Every row gives one point. Each copy is the shape, with its points in the same order, turned, moved and blurred by noise. Some copies are also mirrored. Which?
(in the rows, 128 means zero)

Shape (7 x 2):
[[188 115]
 [112  62]
 [186  63]
 [151 124]
 [125 145]
 [101 113]
 [ 97 123]]
Copy 1 (7 x 2):
[[188 146]
 [157  61]
 [214 105]
 [150 132]
 [116 135]
 [116  96]
 [108 102]]
Copy 1 is: only turned
Copy 2 (7 x 2):
[[167  82]
 [ 75  77]
 [136  40]
 [140 110]
 [129 142]
 [ 96 129]
 [ 96 141]]
Copy 2 is: only turned
Copy 3 (7 x 2):
[[ 99  99]
 [191  83]
 [131  46]
 [115 127]
 [136 152]
 [173 124]
 [179 144]]
Copy 3 is: mirrored
Copy 4 (7 x 2):
[[191 101]
 [100  80]
 [171  50]
 [159 122]
 [142 149]
 [108 130]
 [112 141]]
Copy 4 is: only turned

Shape (8 x 2):
[[158 161]
 [ 85 124]
 [140  91]
 [159 108]
 [141 159]
 [ 83 214]
 [132 105]
 [121 176]]
Copy 1 (8 x 2):
[[149 176]
 [ 78 138]
 [134 100]
 [156 128]
 [132 177]
 [ 65 219]
 [127 117]
 [111 192]]
Copy 1 is: only turned
Copy 2 (8 x 2):
[[129 175]
 [109  96]
 [170 116]
 [170 141]
 [119 162]
 [ 40 155]
 [155 120]
 [ 93 157]]
Copy 2 is: only turned

Shape (9 x 3):
[[128 127 123]
 [133 113  61]
 [148 182 192]
 [ 65 148 127]
 [ 80 127 132]
 [145 166 107]
 [137 160 198]
 [160 180 195]
 [104 120 154]]
Copy 1 (9 x 3):
[[125 135 122]
 [ 96 178  86]
 [204 110 159]
 [129  82  83]
 [119  89 104]
 [161 158 103]
 [186  97 169]
 [207 116 169]
 [127  98 136]]
Copy 1 is: mirrored
Copy 2 (9 x 3):
[[132 114 125]
 [158 110  65]
 [148 138 208]
 [ 82 159 116]
 [ 87 132 121]
 [168 150 122]
 [129 129 207]
 [153 135 213]
 [100 112 143]]
Copy 2 is: only turned
Copy 3 (9 x 3):
[[120 119 127]
 [ 60 130 115]
 [212 118  97]
 [128  55 102]
 [134  70 127]
 [133 146  83]
 [207 112 117]
 [216 129 102]
 [142  84 146]]
Copy 3 is: mirrored

Shape (10 x 4):
[[156 110 168 106]
 [160 119 136 180]
 [167 165 180  90]
 [ 23 156 167 116]
 [121 138 111 180]
 [163 149 162  86]
 [ 56 105 142  86]
 [165 140 146 118]
 [126 145 131  96]
 [108 122 160  82]]
Copy 1 (10 x 4):
[[162 104 145 129]
 [139 121 144 207]
 [199 152 135 110]
 [ 61 162 174  75]
 [102 150 122 183]
 [191 128 126 113]
 [ 77 105 130  72]
 [167 129 121 145]
 [137 132 108 115]
 [141 116 135  84]]
Copy 1 is: only turned
Copy 2 (10 x 4):
[[181 132 177 112]
 [176 102 136 169]
 [183 192 191 134]
 [ 49 134 214 127]
 [123 112 115 173]
 [178 181 180 120]
 [ 86 117 185  71]
 [178 158 158 135]
 [131 160 155 110]
 [137 144 191  98]]
Copy 2 is: only turned
Copy 3 (10 x 4):
[[136 142 184  86]
 [145 122 153 151]
 [108 199 163  78]
 [ 15  90 121  88]
 [119 106 122 146]
 [125 175 154  79]
 [ 91  81 130  44]
 [137 163 156 105]
 [112 148 123  70]
 [104 130 152  52]]
Copy 3 is: only turned

Shape (9 x 4):
[[195 135 128 122]
 [115 182 195 140]
 [136 131 172 130]
 [ 50 122 154  81]
 [134 121 126 117]
 [215 157 127 179]
 [105  85  69 126]
 [ 99 127 163 146]
 [ 93 107 202 167]]
Copy 1 (9 x 4):
[[192 121 122 115]
 [119 184 181 155]
 [132 130 163 135]
 [ 53 142 174  76]
 [130 119 130 102]
 [207 138  95 168]
 [ 93  87  77  84]
 [ 93 133 151 143]
 [ 84 114 180 176]]
Copy 1 is: only turned
Copy 2 (9 x 4):
[[170 175 114 110]
 [132 138 209 146]
 [142 122 158 120]
 [ 50 100 169  86]
 [119 138 118 110]
 [201 182 110 167]
 [ 75 122  61 116]
 [113 106 158 139]
 [132  63 173 148]]
Copy 2 is: only turned

Shape (9 x 6):
[[ 82 220 143  67 182 146]
 [136  99 117 122 130 106]
 [140 110 141 111 121 169]
 [144 130 136 195 137 149]
 [ 64 119 114  98 151 125]
 [ 65 161 112  87 116 134]
 [113 147 177 168  98 131]
 [107  89 129 115 108 162]
 [120 149  93 100 137 134]]
Copy 1 (9 x 6):
[[124 147  52  42 164 194]
 [120 127 142 115  88 111]
 [168 116 112 120 131 102]
 [121 155 126 182 139 117]
 [ 99 114 131  62 140 124]
 [100 135  92  43 145 109]
 [139 194 130 132 165 103]
 [147 107 137 110 140  80]
 [113 123  86  90 106 122]]
Copy 1 is: mirrored
Copy 2 (9 x 6):
[[198 209  86 118 183 147]
 [104 109 136 118 132 110]
 [140 105 102 165 116 113]
 [137  99 172 164 116 167]
 [ 94 171  92 125 147 140]
 [133 178  76 101 120 146]
 [150 149 167 153  76 140]
 [103 118  94 160  99 123]
 [138 124  94 104 147 143]]
Copy 2 is: mirrored
Copy 3 (9 x 6):
[[120 176  67 103 249 129]
 [117 126 138 114 115 109]
 [133  92 128  89 148 152]
 [141 103 176 158 155 164]
 [ 71 165 106 106 149 135]
 [105 173  67 111 156 159]
 [167 156 168 119 147 178]
 [105 112 127  85 116 167]
 [115 125  85 128 155 125]]
Copy 3 is: only turned
Copy 4 (9 x 6):
[[ 34 142 103  70 196 140]
 [148  93 127 127 121 117]
 [129 108 133 130 125 180]
 [135 147  78 187 120 142]
 [ 67  84 138 114 125 113]
 [ 59 138 166 100 140 113]
 [121 142 139 194 158 144]
 [109 102 157 144  97 160]
 [108 137 118  94 126 125]]
Copy 4 is: only turned

Shape (11 x 8):
[[135 116 106 125 134  89 113 123]
 [178 107 152 105  87 184 139 138]
 [ 78 146  76 129  71  77 168  90]
 [122  97 128 172 139 141 100 162]
 [187 188 141 138 118 150 129 110]
 [168 191 143 128 107 161 139  96]
 [154 150 141 158 102 132  49 140]
 [130  90  95 133 139 135  66 158]
 [ 86 144 121 113 114 110 141  73]
 [ 94  79 131 107 115  91 125 170]
 [188 140 157 168  91 151 118  80]]
Copy 1 (11 x 8):
[[123 129 122 105 137 108  99 152]
 [152 190 140 115  60 125 118  82]
 [ 82 154  48 174 155  87 116 158]
 [142 106 164 138 101 149 110 146]
 [202 197 110 106 128 139 138 131]
 [186 204  98 116 123 129 159 128]
 [179 170 171 130 106 124 107 191]
 [109 130 170 102  97 153  88 169]
 [103 150  86 129 136  86 162 152]
 [ 81 119 163 142 126  92  92 117]
 [210 164 102 123  76 108 136 145]]
Copy 1 is: mirrored
Copy 2 (11 x 8):
[[121 124 105 131 143  94 113 117]
 [109 175 165  67 107 158 138  95]
 [108 109   7 112 117 120 147 112]
 [137 138 161 163 109 117 155 135]
 [140 211 110  98 133 162  98 142]
 [133 201  96  89 136 182 109 133]
 [ 95 168 144 169 108 145  81 148]
 [ 91 138 160 164 140  92 142 134]
 [127 111  58 118 159 160 138 110]
 [114  66 133 109 112  94 140 120]
 [136 206 116 132 108 175  96  84]]
Copy 2 is: mirrored

Shape (12 x 9):
[[171 117 103 121 197 108 137 115 149]
 [123 110 108 141 160  97 145  91  98]
 [173  89  93 131 102 105  80 169 130]
 [100 159 165 182 133 130 147 151 115]
 [157  64  92 117 151  98  40 160 115]
 [103 156 169 195 139 214 111 180  54]
 [166  82  87  76 140  95 120 157 108]
 [142 155 127 137 103 177  51 155  83]
 [177  40  83 107 138 156  89 134 148]
 [154 128 190 150 170 133 144 120  88]
 [ 99 124 153  95 175  94 137 121 132]
 [133 111 149 132  75 166  34 156  82]]
Copy 1 (12 x 9):
[[187  95 151 141 149 124  74 100 108]
 [163  70 141 157 143 128 121 141 140]
 [177 137  88  80 112 122 125 153  93]
 [ 93 134 135 139 174 114  85 176 174]
 [198  87  80  72  90  77 107 142  98]
 [ 42 111  86  81 155 105  73 139 224]
 [187 101  73 131 145 110 126 111  83]
 [ 87 130  65  90  72 118  87 131 150]
 [185 114 121  66 117  94 135  71  90]
 [ 92  64 131 130 175 119  71 141 129]
 [143  94 137 187 151  70  91 141 109]
 [ 73 115  69  64  73  89 123 158 126]]
Copy 1 is: only turned
Copy 2 (12 x 9):
[[ 83  77 102 161  90 124 115 166 143]
 [ 64 135  89 137 108  99 112 147 101]
 [ 94 104  91  65  97 171 125 105 162]
 [128 137 157  90 151 103 102 161  85]
 [ 65  84  55  89 141 183 123 106 171]
 [187 118  89  44 193 109 104 181  56]
 [ 78  86  74 111  95 128 168 100 152]
 [157 143  70  53 156 171 146 168 131]
 [123  82  42 127  89 166 100  87 166]
 [120 115 101 109 150  58 104 178 134]
 [ 85 119 126 169 158 100 144 134 131]
 [150 160  60  41 172 166 129 120 155]]
Copy 2 is: only turned
